Each row is a point. Two turns around zero, p and q, are shown by what they do to some points. Write where each new point lands after one turn and then the other. Backwards means that the second turn is done in reverse. Each puzzle has new turns, and all numbers are rounded.
In the rows, 128 means zero.

Turn p:
[161 162] => [135 175]
[ 87 152] => [ 81 124]
[148 161] => [125 166]
[136  91] => [156 102]
[108  75] => [142  73]
Turn q:
[104 121] => [153 126]
[111  88] => [158 160]
[169 175] => [73 98]
Where do these land?
q, then p backwards: [157 111] => [126 162]
p, then q backwards: [177 108] => [84 99]
p, then q: [108 155] => [154 107]
p, then q: [ 70 137] => [186 134]

Turn p:
[ 83 160 111 178] => [ 75  95 127 172]
[135 151 164 116] => [124 127  91 103]
[139 157 132 114] => [118 115 121  98]
[181  98 122  82] => [183 149 150  84]
[131 150 147 166] => [122  94  99 144]
[ 99  51  92 112] => [147 189 180 168]
Turn q:
[ 89 108 178 145] => [154 139 167  79]
[173 121  90 147] => [121 158  87 164]
[ 91 170 140 183] => [195 125 166 148]
[125 114 106  99] => [110 108 101 118]
[163 126 126  67] => [ 60 112 118 131]
Where do these land?
q, then p: [ 77 124 187 126] => [154 170  87  84]
q, then p: [137 104 105 144] => [118 107 156 116]
q, then p: [172 117  88  82] => [ 85 137 170 174]
q, then p: [112 110  95 124] => [139 130 167 124]
q, then p: [107 127 184 171] => [142 119  77  78]
p, then q: [164 186 108 122] => [ 92 118 111  69]

Turn p:
[111 112 142 126 117 142 117 115] => [118 148 133 144 104 130 128 128]
[ 60 106 100 148 146 123 114 127] => [ 95 176 129 129 138  72 138 138]
[157 113 128 149 126 141 113 122] => [123 129 132 138 135 156 156 115]
[141 214 139 126 141 141 172 131] => [142  95 146  76 144 139  64  94]
[147 122 133 113 146 137 115 125] => [118 104 134 149 130 135 132 126]
[114 147 127 126 119 139 110 146] => [135 129 125 127 117 108 126 100]
[134 114 134 125 129 136 142 146] => [132 130 109 142 138 137 119 129]
[155 113 141 123 116  65 142 120] => [171 116 134 121 133 143 145 182]
[134 110 108 116 113 129 127 120] => [116 124 108 125 114 133 145 140]
Turn q:
[111 146 165 119  93 129 117 112] => [163 101 124 156 120 114 121 104]
[188 129 115 120 100 113 139 113] => [124 147 147 144 109  95  93 167]
[111 128 113 133 133 125 134 169] => [128 150 119 103 114 136 154 116]
[161 133 116 132 105 135 106 129] => [132 128 110 127 107 116 101 154]
[113 119 111 138 115 110 129 114] => [154 133 144 115 138 136 122 135]
[120 131 112 118 225 122 120 127] => [ 61 132 121  92 186 139 135 107]
[133 129 149 151 149 130 129 117] => [121 123 116 145 156 127 141 137]
[111 142 139 123  96 137 145 151] => [150 138 126 144  96 130 142 106]
[113  88 124 118 158 121 125 136] => [108 110 147  97 139 139 153 131]
[118 135 135 127 106 157 137 112] => [140 119 128 157 115 150 118 121]
Where do these land?
q, then p: [145 144 160 132 129 114 144 113] => [142 142 151 118 160 126 138 138]
q, then p: [116 159 121 128 173 124 122 112] => [ 87 119 159 128 137 102 123 132]
p, then q: [145 117 154 103  79 131 111 129] => [150 140 126 152  91 136 112 167]
q, then p: [142 149 128 155 124 157 121 170] => [118 128  94  79 127 117 137 115]
p, then q: [127  96 103 121 147 151 122 158] => [137 156 133 106 161 159 131 132]
p, then q backwards: [126 112 123 126 123 118 129  74] => [149  86 108 125 132 140 147 142]
q, then p backwards: [138 129 162 155 119 144 135 145] => [135  89 121 113 117 120 107 144]
p, then q: [ 91 150 129 126 130 133 146 135] => [138 116 120 106 137 103 105 113]
q, then p: [130 106 121 133 142 113 125 131] => [133 119 119 142 132 119 107 136]
p, then q: [110 135 122 150 129 119  92 143] => [132 145 149 149 155 103 125 125]
q, then p backwards: [138 110  84  79 113 104 161  99] => [ 98 166 172 142 148 128 130  77]

Turn p:
[145 150 132 102 153 154 117 144 137] => [ 88 155 144 124 147 128 137 120 138]
[134 150 162  89 163 135 143 113 136] => [ 92 162 121 137 148 149  93 111 131]
[ 97 125 134 148  94 177 171 133 111] => [172 102 136 111 169 157 143  92 117]
[141 114 150 116 153 141 155 162 146] => [108 132 135 148 177 111 118 125 112]
[119 125 139 182 121 164 139 116 141] => [163  96 154 118 151 128 116 113 161]
[113 129 108 116  98  82  78 132 143] => [148 160 113 139  73 103 155 148 130]
[123  87 138 146 119 172 131 114 101] => [145  94 107  83 160 125 127 119 137]
[112 136 117 115 182 124 135 136 122] => [106 146 139 130 147 153 116 168 121]
[121 127 168 161 121 143 143 138  96] => [141  91 106 142 160 148 134 115 150]
[162 142  76 123 101  68  98 119 122] => [111 121 131 135  40 111 149 144 109]
[141 122  85 108 104  47 100 102 153] => [133 149 121 141  36  96 118 152  99]
Turn q:
[100 162 131 160  92 119 144 142 116] => [117 119  92 119 113 109 178 137 113]
[176 152 117 146 157 199 132  99 129] => [124  72 139  93 127 170  90  91  95]
[113 136 107 139 202 106  95 121 120] => [133 147 143  82 155 176 122 166 155]
[107  91  97 125 141 139 124 106 151] => [153 128 153 119 106 120  93 160 131]
[126  92 105  91  91 125  93 142 148] => [150 159 138 138  96  91 104 108 165]
[168 116 116  97 128 115 105 147 105] => [122 167 150 124 142 127 120  84 142]
[128 145 158 139 112 101 189 100 120] => [ 99 119 102 159 155 112 140 151  76]
[151 124 147 158 131 120 120 148 138] => [160 128 117 137 144 145 147 111 123]
[ 95 146 138  83 155  93 184 139 137] => [ 88 114 141 147 179  91 137 173 147]
[161 134 153 123 102 132  91 124 126] => [129 143 100 144 118 146 117  83 135]
[ 83 110 138 147  98 161 130 139 118] => [132 110 134 144  71 123 159 141 126]
Where do these land?
p, then q backwards: [142  58 172 145 130 143  31 176 133] => [ 74 183 110  98  93  59 146 183 181]
q, then p: [137 140 148 125 157 144  94 115 126] => [134 145 146  91 147 116 130 117 147]
q, then p: [149 143  34 142 115 137 143 113 113] => [ 92 172  59 128  95 152 139 120  99]
q, then p: [ 94 147 154 128 115 140 143 121 127] => [165 113 134 127 139 120 142 143 105]
p, then q backwards: [148 111 131 112 138  95 144 121 181] => [140  94 113  96  97 121 150  95 135]
q, then p: [108 144 145 167 145 137 159 127 142] => [120  99 122 117 163 114 139 145  95]
p, then q: [144 160 150 110 123 144 139 153 115] => [119 101 129 120 118 141 122 168 106]
p, then q backwards: [137 156  96 120 123  85 116 126 116] => [ 92 110 141 141 107 149 122 111  97]
p, then q: [ 92 142  88 112 107 145 145 120 128] => [ 83 111 135 143 131 136 121  89 113]
q, then p: [115  75 120 113 143 106 157 129 111] => [120 116 113 183 147 142 138 124 159]
q, then p: [142 133 171 135 111 133 136 108 116] => [150  97 138 101 128 148 136 141 138]
